Each row of a before or after table is a point. One or more steps were done to the points. Then noise was added and the rows were shuffled. The steps act on how far a point lies along the listed directions, d1 being the first. Name the steps. A step turns or swaps two directions, mirrors them in a line or flattens them onto one, adds a multiple of one to another, or multiplies one. Angles are multiples of 10 degrees, from the lower direction toward the higher: turns from -170 to 170, lines from 10 to 170 but not 90. Use the fewest steps. Two steps may share a direction if one is a turn and the other turns, adds or multiplies; they go together, in the order done. Otherwise the lowest direction goes first.
In the rows, 128 means zero.

Directions:
(1): [131 174]
(2): [ 82 131]
Before, 13 rows:
[[ 84 139]
 [102 119]
 [130 127]
 [ 97 109]
 [118 139]
 [131 155]
 [ 24  83]
 [ 65  37]
 [ 90 114]
 [ 44  55]
 [166 154]
 [ 93  81]
 [ 94 133]]
After (13 x 2):
[[122 136]
 [119 140]
 [114 150]
 [137 112]
 [134 119]
 [109 155]
 [112 147]
 [123 133]
 [148  97]
 [129 127]
 [125 131]
 [114 145]
 [128 126]]
Steps: flatten d1 and d2 onto the line at 40 degrees

Directions:
(1): [181 104 143 170 105 153]
(2): [158  89 129  87 175 137]
(3): [ 88 102 122 175 168 148]
Before:
[[138  91 132 128 151 132]
 [159 165 142 139  60 119]
 [163 118 116 150 124 137]
 [105 134 119 171 139 137]
 [127 115 141 195 131 148]
 [194 140 148  92  46 108]
 [107 111 135 215 124 146]
 [165 104 138 121 120 142]]
After (8 x 6):
[[ 95 118 101 152 171 133]
 [ 48 151 118 135 165 111]
 [102  91 124 143 168 148]
 [ 31 159 112 131 149  98]
 [116 105 125 104 158 118]
 [101 165 113 118 126 112]
 [ 98 124 134 215 124 151]
 [117  64 141 227 136 169]]
Steps: multiply d1 by 1.6; turn d1 and d3 by 110 degrees

Directions:
(1): [148 144  51 120 149 142  72 104  96 142 155 122]
(2): [131 179 135 187 100  70 111 142 135 124 172 122]
(3): [ 94 127 151 155  99 139 115 103  53 125  97  83]
(4): [ 79  77  90 183 131 153 145 120 160 115 158 110]
(5): [170 155 111 152  80 186 168 123 114  97 132 162]
Before:
[[163 165 125  81 123 176 128 122 105 145 139 142]
 [128 150 146 218  85  97 139 145 144 107 177 106]
 [ 91 127 137 193 109  41 131 182 188 125 170 105]
 [187 181 147 143  86 152 133 127 111 101 127 152]
 [ 82 117 129 187 131 126 145 143  99 125 126  99]
 [ 84 125 194 121 140  47 130 161 208 151 157 117]
 [167 175  88  64 146 140 115 108 100 148 113 152]
 [111 124 105 127 110 141 129 126 126 114 125 133]
 [ 96 135 191 194  96  77 146 153 146 116 154  99]
 [142 137 128  88 114 157 124  92 101 142 123 131]
 [165 165 164  90 129 101  94 106  81 136 128 135]
 [134 154  92  81 185 117  60 118 109 173 119 115]]
After:
[[119 150 144 219  51 100 175 170 147  94 153 124]
 [131 150 186 100 150  67  73 134 114 147 109 102]
 [ 89  92  91 186 160 127 166 162 186 124 167 131]
 [108 119 173 193  97 102 174 162 190 104 170 127]
 [142 171 186 165  40 158 197 136 135  96 133 154]
 [130 127 125  78 142 130 111  99 129 154 135 126]
 [100 118 105 118 125 122 119 128 138 121 127 125]
 [178 186  67 121 132 176 104 114 105 140 134 151]
 [156 185 107  63 144 117  92 101  66 159  98 126]
 [110 129 161 199 111  71 134 153 169 119 174  95]
 [134 159 148  62 147 133  92 120  85 168 125 108]
 [174 157 147  95 135 106 108 114 115 130 150 153]]
Steps: turn d1 and d2 by 10 degrees; turn d3 and d5 by -160 degrees; add -1 times d3 to d4

Directions:
(1): [176  97 122 168 162 171 133 121 128  82 153 103 152 112  99 141 151 161
 102 207 178  90 134 137]
(2): [173  71 112 107 160  87 131 129 104 105 102 167  67 110  99 121 162 172
 102  99  79 117  85 135]
(3): [103 124 149 160 156 135  40 177 109  96 121 138 155 196  79 113  97 139
 131 100 116 113 130 159]
(4): [139 211 116 160 165  72 157  77 121  90  73 152 152 142 104 110 117 152
 123 145 130 161 150 111]
(5): [184 192 140 113 138 125 102 164 108 198  87 113 116 122 163 141 133 161
 133 151 142 101 115 196]
(6): [129 140 136 129 156 149  63  99 159 131 143 164 109 178 190 150 173 137
 127 171 113 164  87  78]
Before (12 x 24):
[[101 106 132 121  96 128 127 170 135 149 138 129  99 119 146 110 113 114
  118  78 113 122 118 172]
 [124 143 102 160 141 106 158 142 100  77  94 114 164 115  50 106 107 145
  116 103 152 103 168 149]
 [100 122 148 135 119 156 135  93 129 106 156 108 159 120 132 127 115  87
  135 166 156 125 157 118]
 [ 81  59 122 140 128 132 129 123 125  88 134 148 148 105  58 111  96  96
  124  67  82 147 143 106]
 [ 92 181 133 131 106  91 151 124  95 115  90 114 146 117 109 109  86 131
  143 104 128 155 169 142]
 [143 162 111  98 118  98 167  98 127 133 101 133 102 112 147 104 139 136
  150 148 146 146 106 125]
 [164  96 124  91 148  89  62 198  85 143  70 172  73 148 114 103 122 166
  121  60  73 107 102 184]
 [103 110 116 169 139 140 158  93 149  42 151 112 176 120  91 110 113 130
  117 142 161 135 127  95]
 [140  76 109  83 153  79 144 108 126 120 114 181  78 101 137 117 154 149
  108  87  62 130 100 112]
 [ 77 209 129 111  90  73 155 133 121 184  97 131 141 112 157 125  79  97
  145  95 106 176 153 123]
 [ 93 126 111 164 163 133  69 100 136  42 142 177 133 212  98 131 114 124
  135 106 104 155 124 108]
 [172 171 133 127 168 123  67 152 104 164  99 156 118 160 136 131 135 154
  114 151 111 145 100 146]]
After:
[[206 122 104 171 184 114 168 117 101  83 113 117 141  69  79 141 144 194
   79 221 160 102 132 146]
 [ 86 143 118 151 134 152 161  75 165  91 167 118 196 123 143 126 111  98
  126 175 164 142 178  83]
 [116 149 147  96  86 160  99 184 134 195 140  86 137 116 177 134 105 113
  152 103 145 104  97 181]
 [103  89 119 119  92 159 127 198 109 140 139  88 146 104  89 126 109 111
  132  82 151  77 147 175]
 [123  68 122 140 156 144  90 125 125  90 161 165 126 160  99 124 139 123
  103 133  99 156 106  80]
 [148 146 153  91 126 119 108 133 102 176 105 131 103 113 157 133 125 117
  136 128 117 111 115 173]
 [116 195 144 168 133 161 109 144 124 154 104 101 205 114 106 130  74 110
  141 144 155 125 177 172]
 [119 168 117 175 143  98 158 111 135  79 103 141 139 130 106  96 109 146
  103 126 140 139 150 148]
 [155 101 128 142 132 146 137 148  88  95 126  89 134  89  91 130 125 168
  114 163 159  96 144 170]
 [ 80  96 111 183 151 132 119 103 132   7 137 151 185 173  59  88  87 116
  119 129 143 154 185  73]
 [140  94 106 109 119 140 166 104 137 103 149 116 109 100 134 112 151 130
  138 169 164 126 104 110]
 [121 159 136 156 142 190  34 154 138 122 157 126 151 207 144 161 112 128
  149 152 153 109 124 172]]
Steps: multiply d1 by 1.3; turn d1 and d4 by -140 degrees; turn d2 and d5 by -130 degrees

Directions:
(1): [102 124 141 165  85 155 160 139 112 135  88  82 167 175 151 145  79 123
  92  96  71  92  84 113 139 110 127 116 135 103 195 103  95 108 126 134
 203 152  81  87  94 111 111 109 128  96 114 137 124 198 189 121  71 110
 132 118 106  79 106 189 133 116 113  91]
(2): [145 122  57 146 213 112 120 123 116 154 107 109 111 165 163 171 116 178
 115 187 129 123  74 122  83  95 136 197  81 161 121 115 147 118  89 201
 165 179 135  96 123 115 101  75 123 140  87 102 110 141  86 120 125 134
 134 150 124 149 159 120  77 135 167 159]
(3): [179 145 179 146 106 109 126 120 137 149 161  83 129 161 148 147  73 127
 113 159 124 121 162 124 182 175 142 139  78 101 121 139 136 175  88 161
 101  89 178 159 194 116 157  60 126 148 165 153 124 202 164 142 117 187
  61 101 114 131 145 147 138 136 149 172]
(4): [ 61  98  91  84  97  88  87 135  96 164 135 107 130 115  81 162 121  95
  97 157 174 124 153 122 143  76 165 173  83 153 121  75 161  98 166  83
 183 135 178 146 165  82 115 143  77 106 181 108 118 112 138 138 153 114
  91 130 128 109  75 186 152 150 140 125]
(5): [185 123  85  80 112 156 154 158 199 104 149 115  64 110 134 153  76 127
 108 130 192  95 151  40 106 131 134 123 104  89 131 121  89 118 123  86
 116 140  80 154 100 140 135 144  81 152  69 144 132 137 156  92 170 118
  97 157  98 140 115 156  74 157  86 148]
Before (13 x 64):
[[104 119 125  71  88 109 100 135 122 160 176 105  95 111  97 170  88  84
   87 145 196 124 198  79 170 119 163 152  68 115  96 104 152 132 151  47
  137 111 188 164 181 103 164 151  57 132 164 139 114 118 166 131 164 153
   60 139 110 133  91 178 159 160 120 152]
 [157 133 143  97 104  93 104 135 156 129 164 113  96 115 113 126 106 113
  121 128 161 114 183 108 138 160 146 145  92 118  99 132 146 147 114 103
   97 103 177 165 182 125 144 115 102 149 162 144 128 147 148 121 160 141
   71 120 117 130 121 150 124 134 133 167]
 [ 43 114 143 102  73 104 103 128  99 138 134 130 152 102  83 123 134  80
  121 112 126 146 150 144 144 112 136 121 141 127 131  93 149 118 180  60
  164 126 161 155 146 103 133 162 107  92 199 108 154 103 149 147 144 106
  129 126 119 105  79 155 190 137 130 103]
 [119 119 173 118 117 118 108  87 125 115 132 170 122  96 110 100 172 108
  164 112 123 150 131 153 142 142 116  87 181 147 101 164 127 133 129 116
  110 108 134 131 132 149 149 150 146 123 150 125 134  85 108 137 120 122
  151 103 145 108 121 102 156 108 136 112]
 [100  98 139 101  76 130 113 146 106 129 139  78 125 128 107 152  81  99
  103 117 160 139 162 118 149 112 170 140  95 117 149  85 141 110 175 100
  174 115 137 141 155  94 122 126  80  87 164 144 140 172 169 131 149 112
   96 112 122 100  73 195 142 149 112 110]
 [152 146 156 142 157 104 133 115 115 145 145 141 124 126 126 118 148 143
  139 143  92 143 123 171 143 150 123 123 125 123  95 147 149 158 112 151
   93 113 170 144 154 131 128  88 170 145 145 129 121 124 104 150 117 164
  116 119 155 151 163  86 148 121 160 153]
 [135 129 145 141 131 138 166 139 131 101 121 131 129 119 133 112 135 137
  152  85  87 104 112 127 121 139  98  99 153 124 156 145 111 139 123 132
  120 122  77 117  91 146 112 123 147  99 120 130 143 134 132 146 114 108
  155 126 123 129 133 111 136 106 120 113]
 [106 131 145 116  88 169 143 127 142 104 113 137 131 108 114 121 139  93
  143  76 133 106 137 115 127 126 106  83 197 127 147 117  83 105 157  51
  134 137  83 114  91 133 126 182 132 113 118 127 127 106 149 122 119  92
  154 146 120 101 110 148 142 117  98  96]
 [180 138 136 100 133 135 126 123 158 121 166 137  77 114 132 101 122 137
  148 145 178 131 164 118 119 174 127 114 110 110  89 172 132 138 126 119
   56  98 146 170 160 144 150 134 139 157 122 136 130 119 103 124 168 165
   94 139 135 157 151  93 100 137 106 167]
 [161 141 131 112 136 132 136 123 157 103 150 140  90 115 105  97 142 127
  145 121 154 139 150 100 112 149 133 117 136 118 100 159 108 130 123 109
   84 117 102 170 119 165 133 148 121 142 105 130 126 102  99 123 162 121
  126 143 132 153 128 103 100 146 118 129]
 [104 136 188 143  55 161 166 132 131  95 122 129 156  95 121  86 116  87
  133  59 129 132 153 132 146 167 134  58 177  78 161 140  91 129 142  62
  122  99  87 125 117 142 133 161 132 100 142 157 136 131 184 126 125 115
  131  95 123  91 107 162 170 116  80 105]
 [136 136 109 146 193 126 136 124 130 111 116 157 130 129 148 132 161 171
  163 147 117 158 105 158 106 112 122 141 143 141  94 147 131 128 111 170
  121 140 112 109 114 150 124 129 166 157  89  98 126  85  73 119 115 136
  182 135 135 168 163  74 112 111 147 130]
 [129 138 145 155 127 137 137 119 124 121  99 143 147 134 142 106 139 135
  148 107  86 137 123 150 134 151 116 111 164 139 133 137 136 121 122 133
  144 121 129 108 109 130 129 126 144 119 144 117 131 129 130 128 125 136
  155 119 142 116 142 100 139 118 141 102]]
After, 13 rows:
[[110 138 152 121 161  75  74  99  78 181 176 126 121 129 114 151 140 118
  123 181 155 167 177 157 174 141 154 175  69 157  60 136 200 167 118 131
  100  98 248 150 224 107 167 104 110 144 194 124 106 106 101 160 143 191
   83 122 142 163 146 108 177 139 180 177]
 [116 118 111 140 143 131 163 142 120 115 106 117 130 132 135 135 125 143
  136 100  88  95  89 119 107 110 107 125 136 136 167 123 114 122 123 139
  159 149  73 101  81 129  95 115 132  90 110 118 136 140 131 142 111  96
  156 134 119 121 125 133 123 111 128 109]
 [130 147 155 161 157 127 133 106 110 117 120 141 138 145 120  83 167 141
  154 114  92 152 109 153 117 145 122 118 158 140 114 165 122 135 115 156
  106 123 112 133 119 162 120 125 160 124 122 120 122 112  83 140 117 124
  159 127 146 141 146  85 122 121 145 112]
 [169 151 180 160 146 134 131 103 121 133 143 130 124 151 157  86 134 151
  158 136 108 142 128 169 137 188 115 107 129 119 106 187 138 156 104 176
   65  93 156 138 168 143 147  97 186 145 138 137 127 152 100 143 116 182
  116 116 145 145 175  74 124 111 132 156]
 [ 67 118  81 143 176 138 115 111  89 139  76 138 146 137 130 148 168 134
  141 125 113 120  74 152  85  72 115 152 172 189 138  97 124  83 142 122
  188 190 110  67  90 111  88 150 141 105 109  86 107  89  88 131 104  84
  187 161 135 111 130 132 122 111 150 105]
 [144 135 134 121 120 168 171 148 171  76 123 158 120 106 137 116 135 138
  155  89 126 133 131 111 116 126 114  81 178  91 124 148  82 118 136 100
  114 126  53 124  75 165 137 177 149 151  68 125 142  94 129 100 122 112
  178 135 117 146 130 105 115 114  89 100]
 [165 147 174 141 138  76  95 113 129 145 158 112 124 143 136 118 121 133
  136 146 119 133 166 157 152 180 139 156  89 135  87 152 169 174  87 164
   83  93 211 153 211 125 148  72 139 152 184 142 123 165 125 141 132 171
   78 101 131 140 156 118 138 117 170 182]
 [ 90 110  52  95 181  92  92 126 117 149 132 133  99 113 115 162 134 136
  122 181 166 147 114 120  80  87 142 190  94 160  97  92 168 112 140 122
  163 174 164 141 138 106 113 125  93 126 135  82 139  84  83 130 174 112
  136 165 118 153 120 121 116 155 161 154]
 [149 129  98 132 133 148 147 137 151 119  97 126 115 137 151 136 105 144
  127 122 118 114 116  99 111 133 125 131 138 129 140 119 119 105 114 124
  164 148 103 108  89 125 121 124 112 127 105 116 127 141 141 106 144 125
  141 140 123 119 132 125 100 134 128 112]
 [207 148 145 125 135 135 165 136 169 126 157 118  86 131 145 137  90 144
  119 138 117 110 133 104 138 165 123 110 108  78 113 146 109 159  96 133
   86 118 125 158 133 140 138  82 143 163  99 151 124 162 145 123 130 165
   87 132 128 152 159 114 110 137 126 166]
 [ 88 120  83 179 187 116 133 112  76 154  82 101 156 157 161 151 120 158
  114 156 116 137  63 158  87 100 154 179 106 156 147 107 145 108  95 181
  200 178 129  67 128 106  82  79 132 102 114 105 103 139 107 130 110 123
  148 120 130 114 146 153 119 121 159 143]
 [161 112  96 121 182 129 124  98 150 119 115 150  84 125 150 143 138 152
  145 152 139 126  82 106  89 116 119 133 143 154 109 152 114 117  94 161
  143 162  97 105  98 148 126 116 128 141  75 113 122 106  90 110 126 116
  155 135 125 126 142 108  85 121 143 137]
 [ 98  99 125 109 133  95  82 126  79 151 146  93 126 131 108 154 115 120
  120 161 165 167 158 157 143 109 175 180  76 157 112  95 185 124 160 145
  156 115 191 142 189  89 119 100  94  99 184 125 131 147 116 149 158 133
  100 112 142 126 102 157 143 148 154 137]]
Steps: turn d1 and d4 by 40 degrees; turn d2 and d5 by 160 degrees; multiply d3 by 1.6

Directions:
(1): [ 90 159  78 139 146 117  70 195 169 128 122 151 152 159 138 104 137 122
 106 150 105 129 142 164 131 114 158 182  86 139  74  86 147 112 131 103
 129 105 204 158 145 151 179  96 168  74 155 110 102  95 139  69 200  98
 154 120  91 123 104 119  86 128 146  77]
(2): [115 191  85 117 139 127 182 137 173 183  96 137 119 116 206 125 110 151
 102 146 149 151 145 133 159 127 104  78 111  83  87  97 124 178 123 157
 172 111 146 124  59 118 136 157 144 161 175 109 149 149 156  97 131 111
 104 201 206  97 138 116 117 114  84 159]
Before:
[[105  95 113 142 136 136  58 147 122  81 166 124 151 144  86 110 148 103
  137 124 106 105 131 153 116 121 146 185 108 164 125 127 165  94 124 109
  110 118 155 130 188 140 166  95 141  87 113 122  93 105 109 109 169 128
  157  73  42 145  88 126  99 148 161  90]
 [113 188  95 116 144 116 194 139 162 160 102 123 116  99 191 126 123 157
   95 151 136 138 161 127 154 126 105  58 128  94  94 108 126 158 121 148
  167 112 141 131  75 118 125 181 133 143 159 121 148 169 155 101 135 140
  103 191 202 109 119 119 126 130  83 162]
 [120 113 115 138 145 118 120 126 146 118 140 141 112 137 112 132 125 117
  141 125 139 132 116 117 118 144 116 130 130 123 122 124 138 132 123 128
  146 132 123 121 120 145 102 137 134 127 127 137 122 127 140 123 114 129
  114 145 132 122 119 113 144 123 125 131]
 [158  56 194 127 128 133 113  90  61  82 155 102 127 134  53 152 137 111
  163 113 126 108 109 101 103 136 140 150 148 172 176 181 128  88 127 129
   84 164  83 128 171 116 104  99  82 113  58 150 117 121 103 186 102 156
  131  62  81 154 115 157 144 128 182 125]
 [151 119 150 106 115 104 142  98  82 127 143 109 111 126 104 127 132 137
  131 109 136 128 121 115 126 138 122 108 134 129 161 153 126 131 125 136
  145 132  93 114 130 122  94 149 128 153 120 135 156 145 109 166  93 145
  113 128 130 142 131 122 150 142 114 149]
 [150 137 121 100 121 138 188 112 145 169 114 128 109 110 178 153 101 148
  123 119 164 149 133 113 149 134  90  70 145  84 131 131 113 174 122 167
  157 144  92 101  80 113  94 173 122 180 123 136 144 179 133 153 112 130
  109 177 182 126 170 134 130 109  91 188]
 [101 159  97 131 134 132  67 177 158 101 123 145 147 158 152 107 140 119
  122 131 107 140 139 157 123 117 173 157  86 140 115 105 143 116 126  98
  123  85 193 140 145 134 167 105 172  77 131 120 109 106 140  93 189 103
  151 107  80 122  96 106  96 128 153  76]
 [100 148 117 112 131 131 159 139 177 160 119 115 124 122 188 121 111 145
   98 127 126 149 139 139 156 123 105  86 108 109 102 115 121 163 112 157
  156 113 161 125  87 121 146 134 129 159 151 104 111 135 151 126 111 112
   91 183 176 105 149 129 127 108  95 152]
 [152 135 134 102 112 140 180  73 132 150 112 129 107 110 157 140 115 139
  134 121 168 133 130  97 146 132 101  57 155  96 147 155 113 159 118 172
  138 137  85 108 103 115 104 168 110 193 145 143 166 168 136 149  73 149
   97 162 176 133 145 145 159 114 104 180]
 [ 86 210  71 134 142 116 132 193 195 176  99 147 145 136 194 115 129 152
   88 147 135 152 141 166 167 126 134 114  80 117  63  95 150 149 134 139
  164 112 186 148  93 151 172 143 172 131 177 102 127 119 166  79 189 112
  110 175 155 106 118 119  94 123 117 126]
 [151 100 155 112 125 117 131 104  95 105 142 124 131 125  94 134 129 125
  135 127 127 110 103 117 119 130 119 117 147 137 154 143 121 121 118 143
  118 127  93 113 134 122 110 124 113 154 107 133 132 132 101 149 107 133
  118 117 120 135 117 122 146 121 136 135]
 [130 118 135 118 119 141 127 140 116 129 131 132 124 131 129 130 129 136
  133 122 147 144 128 121 129 123 109 130 138 110 150 138 129 141 132 128
  135 147 122 108 114 139 120 129 128 143 130 145 120 119 121 133 131 128
  123 131 128 117 136 117 132 134 121 145]
 [123 168 128 114 145 130 195 104 155 160  99 133 107 117 183 122 142 161
  102 139 142 155 142 116 157 134  92  75 135  85 114 106 143 181 124 183
  159 108 113 123  74 110 110 160 136 190 165 129 167 145 145 124 100 136
   94 183 208 109 149 117 142 118  96 174]
 [158  89 153 125 131 137 159  95 109 112 121 110 126 116 128 140 125 120
  139 142 124 111 123 117 130 136 105 102 163 117 148 153 108 119 127 139
  123 136  96 116 121 114 106 133 126 150 119 126 145 153 100 136  97 141
  116 129 141 129 146 127 165 122 123 151]]
After (14 x 64):
[[128 199 112 117 125 131 236 108 163 198  88 119 114  91 218 142 109 168
  103 128 176 162 131 119 177 142  82  21 125  83 115 135 121 191 126 185
  181 135  95 105  39 116 110 195 131 217 163 117 172 169 163 137  99 145
   65 217 236  98 157 124 143 114  74 204]
 [ 90 218  69 116 166 121 180 159 206 187  82 152 120 130 227 104 137 168
   73 164 137 166 159 141 176 125 100  92  95  72  56  61 154 192 122 177
  182  85 178 142  52 122 152 152 174 163 207 107 158 131 166  67 151 108
  100 214 218  88 139 101 104 116  85 149]
 [ 94 229  62 113 155 112 214 154 192 191  87 131 117  97 236 121 116 165
   80 165 137 146 171 134 166 120  99  43 111  71  62  89 127 183 120 154
  188  98 161 134  41 118 140 188 148 148 192 106 153 176 174  74 153 124
   97 227 233  90 121 111 115 121  64 170]
 [ 91 174 100 108 135 129 178 143 197 180 111 122 118 121 219 117 107 154
   85 139 133 161 144 145 170 122  96  71 103  87  84 106 117 183 108 169
  178 103 169 123  62 116 150 144 139 174 169  96 117 140 163 116 112 103
   81 212 202  90 155 125 123 104  76 164]
 [117 145 106 120 129  93  84 159 115 120 140 132 134 148 107 106 142 134
  112 125 112 125 137 149 124 124 151 162  95 142 111 118 143 113 127 108
  142 113 164 141 147 145 143 115 164 103 141 119 133 113 119 113 158 118
  137 117  87 137 106 112 112 143 132 101]
 [157  33 189 134 114 152 100  71  58  60 183  93 130 114  45 139 146  99
  172  94 125  94 105 110 101 137 121 143 160 167 198 186 143  93 123 125
   92 151  62  96 195 121 106 120  92 135  64 149 114 135  87 189  85 168
  139  49  52 163 113 141 150 153 156 133]
 [118 125 125 120 124 141 115 156 128 132 126 138 131 138 135 120 133 134
  127 126 140 145 132 126 131 118 115 145 128 113 134 131 136 137 130 121
  137 144 140 118 118 145 134 119 140 127 134 140 114 112 126 113 148 124
  130 128 117 116 131 117 125 133 127 135]
 [162 106 177 115 107 147 153  70  87 103 134 106 109 108 131 148 129 127
  158  95 144 136 119 101 117 139 130  74 154 127 202 176 111 137 119 133
  117 121  72  91 125 104  89 154 107 161  84 151 147 156 119 186  76 152
  110 116 132 133 135 121 162 127 125 154]
 [ 93 195  54 114 140 122 114 172 199 164  94 166 138 155 187 102 123 139
   98 155 138 142 154 146 156 110 137 120  92 100  58  85 142 150 123 144
  148  98 195 153 111 148 180 129 174 123 194 110 135 127 158  58 174 102
  130 167 143 118 112 131  94 111 119 113]
 [125 115 110 134 149 125 105 157 150 109 119 129 147 144 135 118 134 117
  121 159 105 110 130 145 132 126 133 151 122 129 102 114 124 106 128 117
  122 112 162 144 136 134 150 101 161 100 141 107 123 123 111  82 161 114
  142 120 108 123 123 119 127 123 137 102]
 [ 97 198  51 107 146 120 146 189 209 192  94 157 130 142 216 125 107 146
   90 152 146 160 155 153 163 117 116 115  89  76  54  71 134 172 123 149
  173 110 184 137  72 132 152 144 174 134 174 108 121 148 156  77 194  89
  133 193 171 108 147 116  77 102  94 143]
 [129 111 129 122 138 111  89 145 116  98 144 137 149 147  88 118 137 118
  123 138 111 107 109 139 114 121 143 159 122 150 125 123 134 101 119 127
  108 112 137 134 156 139 141 101 140 114 116 124 110 106 104 117 151 119
  140 100  81 139  99 115 122 120 153  98]
 [131  46 175 140 136 121  37 140  72  52 168 119 147 165  22 134 154  93
  157 121  96  98 114 129  87 121 178 219 122 206 152 163 147  46 136  93
   59 153 138 155 225 140 140  56 108  48  57 143  83  82  95 151 160 142
  167  18   8 165  90 154 113 135 221  64]
 [117 115 111 139 149 118 117 132 149 117 138 139 112 136 116 128 128 114
  135 129 138 129 117 120 118 143 120 137 128 122 115 119 138 134 122 127
  149 131 128 123 119 147 106 135 134 124 131 137 119 123 140 119 119 129
  115 148 130 119 117 112 143 120 126 128]]
Steps: multiply d1 by -1; multiply d2 by 1.6
